Each row is a point. The window is the flat piece filled in between its corners: a triangle in 3 columns, a solid with four corners in 4, and so on. A path goes straight from each point to the next, and from the last back to the first. After which points does the path pass through the window?
In the rows, 128 means zero.

Window (3 x 3)
[[156  42  98]
 [106 174 114]
 [157 126 107]]
Path:
(1): [124 161 159]
(2): [171  59 122]
(3): [159  61  41]
(4): [150 160  58]
(5): [148 151 125]
(6): [169  77 122]
(7): [173  97  49]
(8): [125 167  91]
Through the window after points: none

Window (4 x 4)
[[152 149  67 114]
 [217  46 170 117]
 [157 109 168 121]
 [ 86 134  55 129]]
Path:
(1): [160 118 106 144]
(2): [178 127 106 180]
(3): [161 105  99  54]
(4): [185  85 143  92]
(5): [198 100 136 158]
(6): [183  94 107 153]
(7): [175  83 116  60]
(8): [150  61 166  73]
(9): [188  84 165 152]
(10): [172  78 133 195]
(11): [138  78 147  69]
(12): [137 105 105  53]
Through the window after points: 2, 12

Window (8 x 8)
[[191 105  80  92 189 166 126 128]
 [197 155  76  96 184 134 202 112]
 [147 110 173 201 128 101 155  93]
 [116 194  20  87  80 109  48 118]
 [144  61 110  69 100 107 135 122]
 [ 71 249 122 143 168  80 112  70]
 [163 120  30  80 184 202 189 111]
 [172 131 175 133 135 162 171 114]]
Path:
(1): [189 135  96  81 142 123 149  49]
(2): [180 145  83  99 159 139 143  45]
(3): [137 135  86 128 172 127 149 178]
(4): [148 149  85 114 167 120 152 200]
(5): [174 130 106  99 155 136 129  60]
(6): [189 107 120 119 144 139 156  17]
(7): [135 125 105 146 160 136 146 184]
(8): [126 141  90 119 162 121 174 183]
Through the window after points: 6, 8

Window (11 x 11)
[[116  63 171  68 187 162  80 167  64 148 133]
 [123 119 120  94  89  96 156 143 129 230 112]
 [136 130  88  84 155  85 126  85 132 195  99]
 [151  92 218 113  45 158  77 114 189 165  90]
 [156 165 152 122  45 166 212 127 155  80  88]
 [ 35 126 123  78  64 190  82 173 146 113 142]
 [ 75 157 176 151 146 108  95 114  52 201 139]
 [150  47 173  98 119  98 225  72 144 141  67]
 [116 124 107 115 174 118 220 182 186  66 112]
 [ 97 227 127  91  67  63 134 180 152  64 114]
 [121 151  88 178 133  67 179 164  76  62 112]]
Path:
(1): [ 88 114 144  94 138 150 121 156 122 126  52]
(2): [ 77 138 154 114 124 149 118 187 113 154  23]
(3): [150 102 152  76  99 119 119 114 141 113 201]
(4): [132 135 133 109 118  92 148 131 166  90 206]
(5): [108 142 139 119 123 116 149 151 114 110  70]
(6): [ 95 146 126  87 135  92 131 168 129 175   7]
(7): [135 114 115 103 122 110 161 116 139 160 151]
(8): [113  99 150  89 124 140 125 151 117 130 156]
Through the window after points: 2, 6, 8

Window (14 x 14)
[[130  75 120 138 101 123  15  75 182 204 133 117 132 110]
 [ 48  97 213 229 142 130 105 117  94 141 170  85 195 150]
 [139  96 192 133 154 111  62 103  86 176 149 117  58 110]
 [217 186 148 198 249  83 161 154 153 164 171 160 141  92]
 [102 166  72  99  87 218 103 113 158  97 115 206  69 133]
 [200  61 126 139 127  64 185 167 184 125 178  86  84 115]
 [143 117 129 136 120 186 158 164 105 167 153  55 155 133]
 [158 170  46 135 138  88 133 172  91 123  54 148  51  97]
 [190 128  91 126  85 112 139  16 125 104 117 106  23 149]
 [219  53  57 201 157 129 158 202 154 117  50  80  59 143]
 [123  77 151 147 199  80 144  77  67 201 196 147 110 114]
 [113  84 142  71 248  84  82 144 106 140 185  41 134 125]
 [219  60 100 192 105 192  68 180  88 125 108 171 200  58]
 [155 129 136  98 181 160  88 145 209 153  49 178 177  42]]
Path:
(1): [129 108 121 157 154 141  88 113 131 160 140 112 105  78]
(2): [126 113 112 194 162 130 125 129 121 130 140 107 106  54]
(3): [179 133 151 135 143 114 103 156 112 156 108 160 163 181]
(4): [169 143 118  84 100 148  84 122 149 125  87 195 126 205]
(5): [ 95 136  72 152 120 202 129 114 139 109 149 146  54  53]
(6): [147 104 102 167 144 146 103 109 148 130 142 105  73  49]
(7): [171 110 129 130 137 116 121 116 111 146 102 142 117 150]
(8): [175  81 138 139 131  87 128 140 148 148 150 121 114 144]
(9): [146  93 104 158 155 123 156 118 160 136 167  73  79  41]
(10): [149 105 106 171 169 143 135 115 131 134 170  65  86  40]
(11): [151 103 140 148 141  95 118 142  90 148 157 115 111 188]
(12): [152  99 167 108 141 102 106 135  84 148 129 146 159 215]
(13): [ 95 107 115 191 179 141 117 103 145 151 173  90  95  38]
(14): [144 112 118 187 163 141 108 133 145 131 153  79 103  45]
(15): [163 100 134 127 149 119 109 151 119 138 121 128 143 154]
(16): [170 102 146 102 144 112  66 118 115 154 103 151 149 186]
Through the window after points: 2, 4, 6, 8, 12

Window (14 x 14)
[[ 97 110  92 106  59 106 105 145  61  81 168 155  85 146]
 [ 63 160 123 152 121 168 129 163 168 101 103 159  80 114]
 [ 88 169 151 156 130 153  79 151 136  86 147 147 143 127]
 [175 169 131 211   7 103 246 191 102 113  85  46 129  92]
 [ 90 171 140  92 171 130 109 123 134 200 152 138 112 140]
 [159 120 124 109 131 115  96 173 137 156 124 128  85 118]
 [ 94 126  72 126 170 106 164 172 141 115  88 131 193 128]
 [ 99  56 129 128 168 178  60 116 128 129  76  64 107 122]
 [103 155 134 107 201  75 132 141 123 111  84 138  71 147]
 [ 74  79 176 120  46  96  76 128 107  97 104 125 107 107]
 [144 121 144 118 147 150 180 159 100 136  56 133 163 133]
 [141 136  52 147 120 143 100 107 109 143  91 168 159 134]
 [140  69 175 209 152 135 140 112 159 189 200 101 120  97]
 [127 148 138  94 167 138 135  96 189 143 159 148 150 159]]
Path:
(1): [126 108 141 158 129 123 115 148 145 169 117 129 130 193]
(2): [103 122 126 133 140 102 122 152 120 122 105 130 102 170]
(3): [120 146 122 108 147 124 132 128 114 107 115 125 106  78]
(4): [109 159 129 134 127 139 124 138 126  93 135 139 128  72]
(5): [103 143 140 156 116 139 110 162 139 120 119 129 121 152]
(6): [104 127 126 180  81 118 151 186 134 136  84 111 106 184]
(7): [138 150 132 135  95 125 169 132 115  98 120 102 137  40]
(8): [123 140 121 106 137 121 139 129 116 121 134 126 122  87]
(9): [108  90 134 151 119 122 103 151 136 139 101 118 133 192]
(10): [113 114 118 161 112 121 119 172 132 159 102 127 128 216]
(11): [127 157 110 110 143 137 131 114 121 136 121 139 131  72]
(12): [111 132 141  95 146 128 127 137 124 116 124 114 106  80]
(13): [109 119 133 162 147 105 115 181 155 147 119 131 115 206]
(14): [115 102 132 176  87 115 123 150 123 132 113 136 118 221]
(15): [114 126 109 124 111 128 124 134 106 116 146 133 111  91]
(16): [133 128 122  93 163 122 144  99  94 127 153 113 147  53]
Through the window after points: 2, 4, 6, 10, 14

Window (14 x 14)
[[118  21 102 121 182 149 104  48 185 129 120 157  84 186]
 [145 155 101 111 144 163 123 183 213 188 116 113 205  72]
 [ 73 160 101 161 142  84 163 124 168  75  58 207 155 183]
 [ 98 158  45 122  81  85  62  72 104 171  81 135  62 227]
 [140 206 149 117 175 157 167 123 138 193 134 175  99 148]
 [128  74 181 195 120 131  88 182 151  92 150 197  77 234]
 [189 156 108 200 172 163 141 150 102 182  72 140  47 138]
 [139  96  88 203  82 100  63  53 121 100 126 118 194  89]
 [207 197  57 151 113 152 104 188 150 114 117 158  53 137]
 [193  69  76 119 155  85 142  90 157 197 112 122 130 101]
 [ 93 211 111 110 174 123 208 139 159 193 120  46 128 175]
 [143 100 186 110 210 100  77  61  46 149  99  48 150 164]
 [ 83 152  47  90 172 130 175 113  93 178 114 185 121 195]
 [ 70 113 164 101  64 160 162  79 148 131 106  71 122  84]]
Path:
(1): [146 129 101 126 142 152 116 112 139 154 103 122 156 174]
(2): [201 149  87 142 122 206 178 141 142 174  52 131 114 200]
(3): [ 92 146 140 158 197  81  91 110 126 163 157 152  74  87]
(4): [ 68 115 120 111 154  54 101 154 162 130 165 148  44 121]
(5): [155 154 101 136 140 165 137 133 163 165  87 133 187 136]
(6): [152 160  84 144 141 149 142 105 130 152 104 157 147 179]
(7): [ 75  82 128 113 215  55  90 151 166 168 132  81   7 167]
(8): [117 139 115 130 166 103 144 140 159 154 121 145  95 113]
Through the window after points: 2, 4, 8
